Rows are points. The points of each table are mixes of a few directions, plus a little noise. How many directions does each table use, and how many do they share? Where both have some left over, give the other angles between the two spaces (their principal angles), to ten degrees, smallest first.
In the rows, zero is written as 100.

First (7 x 3):
[106 115 101]
[109 122 102]
[140 195 106]
[95 89 100]
[78 50 97]
[76 46 96]
[94 84 98]
Second (5 x 3):
[120 130 113]
[111 56 146]
[115 87 132]
[63 99 40]
[92 128 69]
Directions: first 1, second 2, shared 1

First (7 x 9):
[94 130 142 79 135 118 86 80 134]
[98 106 111 95 109 106 99 94 109]
[102 90 66 115 75 76 83 126 72]
[100 98 119 92 112 120 124 79 117]
[102 92 62 116 71 69 73 132 67]
[103 89 73 112 80 83 92 119 77]
[102 93 128 89 118 131 142 69 124]
Second (8 x 9):
[102 80 86 105 83 107 116 87 87]
[91 118 117 82 91 104 44 100 90]
[99 92 92 103 96 111 117 69 101]
[103 91 128 88 104 118 123 105 108]
[106 127 87 115 111 41 58 195 95]
[103 88 80 113 98 98 129 88 100]
[94 106 85 107 110 109 113 45 113]
[101 98 126 87 103 111 100 112 103]
Directions: first 2, second 4, shared 2

First (11 x 14):
[94 121 72 86 104 121 93 95 94 155 99 91 111 50]
[113 86 122 104 93 81 111 107 92 54 102 111 101 142]
[79 94 100 119 111 108 86 91 130 109 97 90 76 92]
[89 117 75 92 106 120 90 93 103 151 98 90 103 54]
[125 79 134 103 87 68 120 113 82 26 104 119 106 168]
[86 109 84 101 107 115 89 93 112 135 98 90 94 68]
[92 122 70 85 104 122 92 94 95 158 98 90 110 47]
[109 93 112 101 95 88 108 105 93 73 101 107 103 125]
[111 82 126 108 94 79 110 107 97 47 102 111 96 148]
[114 117 84 77 93 105 108 104 71 123 102 103 126 79]
[87 80 119 125 106 92 93 97 129 69 99 98 73 128]
Second (10 x 14):
[96 87 125 127 97 109 107 96 121 50 121 92 86 102]
[96 85 129 131 96 111 107 94 124 43 124 92 85 101]
[101 107 87 86 101 95 96 102 89 127 89 103 107 99]
[107 125 53 49 105 83 87 109 59 195 59 114 126 97]
[99 95 109 110 99 104 102 98 108 81 108 97 95 100]
[95 80 136 139 96 113 110 93 131 26 131 89 80 103]
[100 102 98 97 101 99 100 101 97 105 98 101 101 100]
[104 117 69 67 103 89 92 106 73 162 74 109 117 98]
[104 113 76 74 103 91 94 105 79 148 79 107 113 99]
[97 89 120 121 98 107 105 96 116 61 116 95 89 102]
Directions: first 2, second 1, shared 0; angles 40
